Each row of a before or after table is a point. One or more steps were done to the points. Then noise was added and the rows were shuffled. The steps act on how far a point lies along the listed directions, d1 being the first. Write out the steps. A step turns or swaps two directions, mirrors them in a line or flattens them onto one, adds a multiple of one to another, or multiplies one. Angles are multiples of 10 degrees, from the lower direction toward the higher: turns from -170 to 170, lines from 10 to 170 but not 90. Use the fewest steps. Two steps may share a direction if one is a turn and the other turns, adds or multiplies; they go together, in the order done. Otherwise the lowest direction goes first.

Directions:
(1): [-0.42 -0.10]
(2): [ 0.10 -0.42]
Before (13 x 2):
[[-0.04 -0.43]
 [ 0.49 -0.14]
 [ 0.11 -0.26]
 [ 0.47  0.22]
 [-0.43  0.41]
 [ 0.02 -0.19]
 [ 0.30  0.13]
 [-0.23 -0.60]
 [ 0.32  0.20]
 [ 0.28 -0.44]
 [-0.21 -0.21]
 [ 0.19 -0.14]
 [-0.31  0.28]]
After, 13 rows:
[[ 0.21 -0.04]
 [ 0.41 -0.30]
 [ 0.34  0.55]
 [ 0.17  0.11]
 [ 0.28  0.07]
 [ 0.32  0.29]
 [ 0.09 -0.52]
 [ 0.09 -0.32]
 [ 0.52  0.06]
 [-0.39  0.09]
 [ 0.04 -0.38]
 [ 0.04  0.29]
 [-0.60  0.12]]
Steps: mirror d1 and d2 in the line at 140 degrees

Directions:
(1): [ 0.00  0.17  0.23 -0.66  0.07 -0.19]
(2): [-0.51 -0.04  0.20 -0.07 -0.39  0.32]
(3): [-0.31  0.56 -0.03  0.16  0.35  0.05]
(4): [ 0.38  0.17  0.03 -0.12  0.03  0.61]
(5): [ 0.13 -0.01  0.68  0.26  0.08 -0.06]
Before:
[[ 0.23 -0.14  0.48  0.15  0.19 -0.11]
 [ 0.17 -0.02  0.11 -0.27 -0.01  0.09]
 [-0.10  0.25  0.17  0.47  0.20  0.06]
 [ 0.21 -0.20 -0.02 -0.06  0.01 -0.11]
 [ 0.52  0.14  0.33 -0.12  0.03  0.16]
 [-0.53  0.17  0.76  0.02 -0.40  0.12]
 [ 0.21  0.05  0.06 -0.12 -0.07 -0.05]
 [ 0.12 -0.09  0.34 -0.16 -0.01 -0.07]
 [-0.89  0.10  0.82 -0.18 -0.54  0.54]
 [ 0.15 -0.33 -0.11  0.99 -0.14  0.55]]
After, 10 rows:
[[ 0.01  0.32  0.28  0.18  0.21  0.09]
 [ 0.28  0.11  0.44  0.24  0.09 -0.17]
 [ 0.07 -0.14  0.25  0.08 -0.03 -0.06]
 [ 0.04 -0.07  0.03  0.02  0.01 -0.02]
 [ 0.20 -0.20  0.14  0.04  0.04 -0.16]
 [ 0.23 -0.15  0.63  0.24  0.21 -0.15]
 [ 0.17  0.02  0.09  0.06 -0.05 -0.12]
 [-0.05 -0.06  0.13  0.02 -0.02  0.04]
 [-0.57  0.12 -0.03 -0.15 -0.53  0.36]
 [-1.13  0.08 -0.47 -0.44 -0.71  0.71]]
Steps: multiply d1 by 0; add -1 times d2 to d5; flatten d3 and d4 onto the line at 20 degrees

Directions:
(1): [ 0.07 -0.21  0.31  0.20 -0.17 -0.29  0.34 -0.17  0.67 -0.44  0.19  0.00]
(2): [ 0.43  0.36  0.56  0.03  0.02 -0.30  0.15  0.02 -0.51 -0.25 -0.22  0.13]
(3): [-0.43 -0.44  0.22  0.28 -0.24  0.16  0.20 -0.43 -0.43 -0.01 -0.24 -0.27]
(4): [ 0.27 -0.15  0.20  0.22  0.60  0.57 -0.21 -0.10 -0.05 -0.30  0.30 -0.14]
Before:
[[ 0.12  0.31  0.19 -0.22 -0.09 -0.43  0.10  0.00 -0.11 -0.04 -0.43  0.16]
 [-0.23 -0.24 -0.14  0.14 -0.02  0.14  0.09 -0.23  0.03  0.08 -0.15  0.14]
 [-0.08  0.37 -0.17 -0.25 -0.56 -0.81  0.01  0.25  0.09  0.18 -0.24  0.15]
 [ 0.16 -0.22  0.09  0.07  0.03  0.13  0.30 -0.18 -0.13 -0.05  0.06 -0.08]
 [-0.14 -0.09 -0.25 -0.07 -0.14 -0.13  0.21  0.05  0.09  0.14 -0.06 -0.04]
 [-0.92 -0.61 -0.16  0.30 -0.73 -0.21  0.37 -0.28  0.45  0.01 -0.16 -0.23]
 [-0.07  0.14  0.31 -0.03 -0.23 -0.16  0.16  0.07 -0.74  0.34 -0.25 -0.05]
 [-0.42 -0.56 -0.27  0.07 -0.11  0.27  0.11 -0.12  0.41  0.01  0.12 -0.11]
 [-0.92 -0.76 -0.11  0.22 -0.86 -0.34  0.52 -0.41  0.24  0.27 -0.14 -0.22]
 [ 0.06 -0.09  0.35  0.29 -0.04  0.10  0.09 -0.33 -0.73 -0.09 -0.47 -0.02]
 [ 0.26  0.08 -0.25 -0.09  0.02 -0.19 -0.20  0.17  0.19  0.28  0.18  0.16]
 [ 0.14  0.44 -0.44 -0.55 -0.15 -0.45 -0.22  0.56  0.02  0.36 -0.14  0.31]
 [-0.22 -0.21  0.36  0.07 -0.71 -0.42  0.59 -0.53 -0.33 -0.13 -0.57 -0.04]
 [-0.28 -0.05 -0.13 -0.14 -0.38 -0.06 -0.26  0.15 -0.53  0.23  0.07 -0.09]]
After:
[[ 0.22 -0.33  0.76  0.34 -0.01  0.12  0.41 -0.66 -0.35 -0.63 -0.22 -0.16]
 [-0.21 -0.93  0.48  0.66  0.28  0.58  0.19 -0.54  0.11 -0.47  0.43 -0.42]
 [ 0.33  0.24  0.40 -0.08  0.28 -0.09 -0.01 -0.07 -0.22 -0.27 -0.25  0.08]
 [ 0.34  0.06 -0.17  0.00  0.22  0.04 -0.30  0.13  0.10  0.21  0.27  0.13]
 [ 0.56  0.28 -0.03 -0.23  0.67  0.29 -0.46  0.38 -0.29 -0.05  0.14  0.17]
 [ 0.51  0.21  0.38  0.18  0.60  0.17 -0.36  0.08 -0.21 -0.47  0.24 -0.08]
 [ 0.08  0.07  0.52  0.11  0.05  0.10  0.12 -0.02 -0.76  0.12 -0.14 -0.12]
 [ 0.06 -0.16 -0.05  0.08  0.29  0.21  0.09 -0.05  0.02 -0.11  0.13 -0.12]
 [-0.31 -0.57 -0.21  0.08 -0.01  0.31  0.08 -0.12  0.48 -0.05  0.20 -0.12]
 [ 0.03 -0.17 -0.01 -0.03 -0.21 -0.10  0.41 -0.15 -0.04  0.06 -0.05 -0.06]
 [-0.23 -0.26 -0.10  0.19  0.07  0.21  0.07 -0.27  0.06  0.00 -0.11  0.09]
 [-0.12 -0.14  0.07  0.01 -0.01  0.26 -0.33  0.07 -0.63 -0.01  0.26 -0.18]
 [-0.30 -0.72  0.34  0.63  0.21  0.51  0.09 -0.42  0.37 -0.58  0.30 -0.37]
 [-0.13 -0.07  0.29  0.24 -0.34 -0.16  0.22 -0.32 -0.61  0.00 -0.58  0.01]]
Steps: turn d1 and d3 by -10 degrees; mirror d2 and d4 in the line at 170 degrees

Directions:
(1): [-0.31 -0.22  0.38 -0.66 -0.02  0.02  0.65  0.27 -0.11  0.25 -0.10 -0.12
 -0.16 -0.24  0.19 -0.28 -0.57  0.07 -0.01 -0.12]
(2): [ 0.24  0.06  0.49  0.42  0.15 -0.38  0.25 -0.10 -0.21 -0.05  0.43 -0.39
  0.14  0.29 -0.30 -0.54  0.03 -0.04 -0.40 -0.35]
(3): [-0.16 -0.34 -0.58  0.22  0.19 -0.10 -0.20 -0.04 -0.23  0.00  0.21 -0.26
 -0.68 -0.02  0.35 -0.42 -0.16 -0.54  0.11  0.00]
(4): [ 0.08  0.06 -0.07  0.14  0.17 -0.01  0.06 -0.01  0.03 -0.30 -0.02 -0.24
  0.71 -0.38  0.72 -0.09 -0.16 -0.18 -0.41  0.50]
(5): [ 0.73  0.02 -0.26 -0.03 -0.22 -0.14 -0.11 -0.29  0.30  0.17 -0.15 -0.11
  0.05 -0.54 -0.34 -0.48 -0.41  0.22  0.30  0.10]
(6): [ 0.01  0.28  0.34  0.22  0.13  0.18 -0.27  0.31 -0.22 -0.19 -0.39  0.39
 -0.32  0.11 -0.39 -0.23 -0.47 -0.21 -0.30  0.60]
Before:
[[ 0.61 -0.18  0.00  0.00  0.00 -0.12 -0.10  0.02  0.02 -0.17 -0.23 -0.24
   0.33 -0.58  0.29 -0.38 -0.62 -0.19 -0.18  0.53]
 [ 0.31 -0.15  0.07 -0.57 -0.28 -0.12  0.26 -0.28  0.18  0.28  0.18 -0.20
   0.33 -0.42  0.10  0.10  0.14  0.12  0.31 -0.29]
 [-0.03  0.23  0.14  0.56  0.08 -0.14 -0.33  0.00 -0.35 -0.25 -0.03  0.24
  -0.41  0.65 -0.48  0.09  0.26 -0.23 -0.18 -0.04]
 [-0.10  0.17  0.16  0.55  0.24 -0.25 -0.09  0.11 -0.39 -0.14  0.36 -0.08
  -0.04  0.39 -0.06 -0.13  0.35 -0.11 -0.35 -0.18]
 [ 0.11  0.10  0.14  0.22 -0.05 -0.15 -0.22  0.07 -0.03 -0.21 -0.13  0.17
  -0.18  0.24 -0.44 -0.14  0.11 -0.19 -0.23  0.01]
 [ 0.03 -0.17  0.11 -0.60 -0.14  0.61  0.40  0.07  0.25  0.00 -0.17  0.06
   0.52 -0.54  0.37  0.12 -0.08  0.09  0.04  0.38]
 [-0.15  0.07 -0.10 -0.53  0.09  0.20  0.11 -0.05  0.18  0.20 -0.12  0.24
   0.14 -0.17  0.15  0.63  0.20  0.22  0.18 -0.03]
 [-0.19  0.00  0.65 -0.01  0.07 -0.27  0.47  0.06 -0.36  0.08 -0.04 -0.16
   0.08 -0.30 -0.18 -0.83 -0.94 -0.15 -0.21  0.45]
 [ 0.00 -0.36 -0.46  0.02  0.00 -0.12 -0.27 -0.31 -0.05  0.11  0.22 -0.38
  -0.23 -0.54  0.46 -0.65 -0.20 -0.24  0.06 -0.11]]
After:
[[-0.52 -0.19  0.18 -0.43 -0.08 -0.17  0.55  0.12 -0.33  0.21  0.10 -0.09
  -0.46  0.33  0.04  0.10  0.06 -0.04  0.15 -0.64]
 [-0.19  0.01 -0.46 -0.05 -0.30  0.23 -0.57 -0.14  0.11  0.13 -0.49  0.69
  -0.50 -0.22 -0.53  0.26 -0.20  0.06  0.76  0.51]
 [ 0.72 -0.08 -0.11  0.19 -0.16 -0.02 -0.55  0.01  0.00 -0.10 -0.40  0.21
  -0.45 -0.27 -0.62 -0.39 -0.59 -0.16  0.13  0.53]
 [ 0.08 -0.33 -0.78  0.31  0.01 -0.03 -0.63 -0.25 -0.18  0.00  0.08 -0.27
  -0.64 -0.56  0.43 -0.89 -0.45 -0.51  0.03  0.24]
 [ 0.60  0.21  0.06 -0.08 -0.18 -0.01 -0.18 -0.31  0.16 -0.10 -0.03 -0.04
   0.82 -0.50  0.19  0.11  0.11 -0.01 -0.09  0.40]
 [-0.72 -0.10  0.07 -0.45  0.08  0.12  0.34  0.48 -0.37  0.17 -0.03  0.10
  -0.39  0.00  0.41  0.10 -0.08 -0.05 -0.04 -0.09]
 [ 0.61  0.31  0.35  0.39 -0.02  0.47 -0.30 -0.06  0.17 -0.36 -0.08  0.28
   0.59 -0.02 -0.52  0.15  0.31  0.09 -0.28  0.58]
 [-0.21 -0.20  0.13 -0.43 -0.20 -0.07  0.21  0.02  0.01  0.09 -0.14  0.05
  -0.27  0.10 -0.19 -0.07  0.06  0.06  0.08 -0.39]
 [ 0.29  0.36  0.34  0.15  0.31 -0.09  0.05 -0.19  0.12 -0.07  0.21  0.01
   0.67  0.10 -0.08  0.32  0.46  0.17 -0.37  0.01]]
Steps: turn d1 and d2 by -140 degrees; multiply d3 by 1.6; turn d4 and d6 by 80 degrees; multiply d5 by 1.3
